Each row is a point. Each copy is the shape, with its points in the same order, stretched, turned, moved and blurred by noise. Say if it was mirrored as well.

Shape, 5 rows:
[[-0.03  0.31]
 [ 0.00  0.41]
 [ 0.28  0.44]
 [-0.11 -0.84]
 [ 0.49  0.15]]
Copy 1:
[[-0.39  0.47]
 [-0.43  0.60]
 [-0.18  0.74]
 [ 0.33 -0.33]
 [ 0.06  0.79]]
Copy 1 is: only turned
Copy 2, 5 rows:
[[-0.05  0.28]
 [ 0.06  0.35]
 [ 0.28  0.29]
 [-0.55 -0.73]
 [ 0.36 -0.04]]
Copy 2 is: only turned

Shape:
[[ 0.09  0.26]
 [ 0.94  0.40]
 [ 0.13  0.00]
 [-0.37  0.10]
 [-0.45  0.31]
 [-0.30  0.14]]
Copy 1:
[[ 0.42  0.23]
 [ 1.32 -0.13]
 [ 0.30 -0.01]
 [-0.15  0.27]
 [-0.12  0.54]
 [-0.06  0.33]]
Copy 1 is: only turned
Copy 2:
[[ 0.09  0.18]
 [-0.09  1.05]
 [-0.15  0.11]
 [ 0.15 -0.34]
 [ 0.37 -0.35]
 [ 0.18 -0.25]]
Copy 2 is: mirrored
Copy 3 (6 x 2):
[[ 0.37  0.23]
 [ 1.12 -0.07]
 [ 0.17  0.07]
 [-0.11  0.49]
 [-0.04  0.69]
 [-0.03  0.31]]
Copy 3 is: only turned
Copy 4, 6 rows:
[[ 0.29  0.25]
 [ 1.16  0.23]
 [ 0.21  0.02]
 [-0.20  0.31]
 [-0.26  0.48]
 [-0.11  0.28]]
Copy 4 is: only turned

Shape, 6 rows:
[[-0.10 -0.25  0.29]
 [-0.27  0.35 -0.72]
 [-0.27  0.44  0.59]
 [-0.03 -0.41  0.22]
 [ 0.16 -0.07 -0.65]
 [ 0.03  0.57  0.70]]
Copy 1, 6 rows:
[[-0.01 -0.58  0.01]
 [-0.38  0.00 -0.80]
 [-0.44  0.01  0.69]
 [ 0.14 -0.73 -0.11]
 [ 0.17 -0.18 -0.90]
 [-0.25  0.30  0.75]]
Copy 1 is: only turned
Copy 2:
[[-0.21 -0.22  0.49]
 [-0.17 -0.06 -0.67]
 [-0.16  0.53  0.34]
 [-0.16 -0.38  0.55]
 [ 0.09 -0.37 -0.38]
 [ 0.06  0.70  0.41]]
Copy 2 is: only turned
Copy 3:
[[-0.24 -0.41 -0.01]
 [-0.56  0.82  0.23]
 [-0.02  0.01 -0.58]
 [-0.27 -0.53  0.12]
 [-0.28  0.27  0.61]
 [ 0.35 -0.01 -0.49]]
Copy 3 is: mirrored

Shape (10 x 4):
[[-0.09 -0.09  0.63  0.35]
 [-0.09 -0.65  0.45  0.06]
 [-0.12  0.24  0.26  0.20]
 [ 0.16 -0.21  0.08  0.08]
 [-0.08  0.05 -0.17  0.05]
 [ 0.41  0.18  0.57  0.27]
 [-0.26  0.12 -1.56  0.14]
 [ 0.07 -0.23  0.30 -0.80]
 [ 0.00 -0.70  0.40  0.41]
 [-0.26  0.20  0.49  0.42]]
Copy 1 (10 x 4):
[[ 0.39  0.01  0.25  0.66]
 [ 0.40 -0.45  0.09  0.15]
 [-0.01  0.34  0.23  0.39]
 [ 0.24  0.03 -0.02  0.09]
 [-0.23  0.19 -0.06  0.15]
 [ 0.49  0.60  0.01  0.39]
 [-1.44  0.01 -0.76 -0.13]
 [ 0.35  0.02  0.44 -0.71]
 [ 0.48 -0.54  0.05  0.50]
 [ 0.05  0.30  0.33  0.64]]
Copy 1 is: only turned
Copy 2, 10 rows:
[[-0.08 -0.02  0.55  0.00]
 [-0.09 -0.67  0.58  0.10]
 [-0.16  0.10  0.06 -0.02]
 [ 0.15 -0.37  0.08  0.12]
 [-0.04 -0.27 -0.22 -0.07]
 [ 0.23  0.19  0.26  0.36]
 [ 0.35 -0.63 -1.14 -0.83]
 [-0.46 -0.73 -0.11  0.80]
 [ 0.20 -0.58  0.72 -0.12]
 [-0.22  0.23  0.34 -0.17]]
Copy 2 is: mirrored

Shape (8 x 4):
[[-0.07 -0.33  0.45  0.20]
 [ 0.10 -0.26  0.06  0.89]
 [-0.33 -0.07  0.36  0.25]
 [-0.37  0.00  0.33  0.69]
 [-0.34 -0.03 -0.43 -0.11]
 [-0.18  0.11 -0.60 -0.05]
 [ 0.44  0.35  0.85 -0.27]
 [-0.19  0.60 -0.65 -0.71]]
Copy 1 (8 x 4):
[[-0.04  0.74  0.44  0.13]
 [-0.02  0.96 -0.21 -0.12]
 [-0.18  0.51  0.29  0.40]
 [-0.16  0.70 -0.04  0.51]
 [-0.69 -0.03 -0.03  0.05]
 [-0.62 -0.19 -0.24 -0.03]
 [ 0.75  0.13  0.87  0.35]
 [-0.53 -0.95  0.05  0.21]]
Copy 1 is: mirrored
Copy 2:
[[ 0.27  0.07  0.46  0.05]
 [ 0.31 -0.29  0.26  0.72]
 [-0.05  0.17  0.46  0.18]
 [-0.02  0.20  0.48  0.56]
 [-0.44 -0.32  0.10 -0.02]
 [-0.43 -0.35 -0.15  0.09]
 [ 0.50  0.77  0.00 -0.37]
 [-0.67 -0.06 -0.51 -0.44]]
Copy 2 is: only turned

Shape, 9 rows:
[[ 0.79 -0.21  0.03  0.47  0.18  0.61]
 [-0.24 -0.23  0.15 -0.77 -0.06 -0.53]
 [-0.46  0.29 -0.50  0.28  0.35  0.38]
 [ 0.00  0.56 -0.92  0.61  0.95  0.17]
 [ 0.24 -0.66  0.19 -0.01  0.42  0.16]
 [-0.04 -0.11 -0.28 -0.23 -0.03 -0.44]
 [ 0.67 -0.30  0.04 -0.36 -0.21 -0.17]
 [-0.40 -0.36 -0.58  0.25  0.17 -0.10]
 [ 0.27 -0.38  0.60 -0.06 -0.22 -0.51]]
Copy 1 (9 x 6):
[[ 0.79 -0.67  0.10  0.43 -0.38  0.11]
 [ 0.05  0.13 -0.69 -0.64 -0.18 -0.14]
 [-0.02 -0.18  0.25  0.11  0.32  0.42]
 [ 0.21 -0.15 -0.22  0.64  0.90  0.58]
 [ 0.30 -0.76 -0.45 -0.08 -0.30  0.16]
 [ 0.08  0.17 -0.57 -0.12 -0.11  0.12]
 [ 0.68 -0.05 -0.49 -0.11 -0.51 -0.10]
 [-0.18 -0.10 -0.36  0.11 -0.19  0.55]
 [ 0.15 -0.29 -0.30 -0.08 -0.62 -0.53]]
Copy 1 is: only turned
Copy 2, 9 rows:
[[ 0.32  0.50  0.24 -0.08 -0.28 -0.26]
 [-0.02 -0.33 -0.38 -0.28  0.66  0.48]
 [-0.89  0.10  0.20 -0.24 -0.37 -0.10]
 [-1.21  0.59 -0.21 -0.37 -0.61 -0.87]
 [ 0.20  0.21  0.16 -0.57  0.15  0.01]
 [-0.22 -0.26 -0.41 -0.13  0.18 -0.14]
 [ 0.59  0.05 -0.43 -0.03  0.08  0.14]
 [-0.61 -0.30 -0.09 -0.54 -0.21 -0.36]
 [ 0.43 -0.19 -0.01  0.04  0.66 -0.22]]
Copy 2 is: mirrored
Copy 3, 9 rows:
[[-0.39 -0.60 -0.27 -0.16  0.06  0.91]
 [ 0.76 -0.27  0.49  0.03 -0.44 -0.77]
 [-0.44  0.49 -0.30 -0.49  0.02 -0.36]
 [-0.16  0.58 -0.78 -1.16  0.23  0.07]
 [-0.07 -1.06 -0.10 -0.29 -0.05  0.07]
 [ 0.56 -0.07 -0.10 -0.04 -0.23 -0.42]
 [ 0.53 -0.55  0.10  0.19 -0.43  0.33]
 [-0.03 -0.10 -0.69 -0.16 -0.06 -0.54]
 [ 0.59 -0.80  0.33  0.40  0.21 -0.17]]
Copy 3 is: only turned
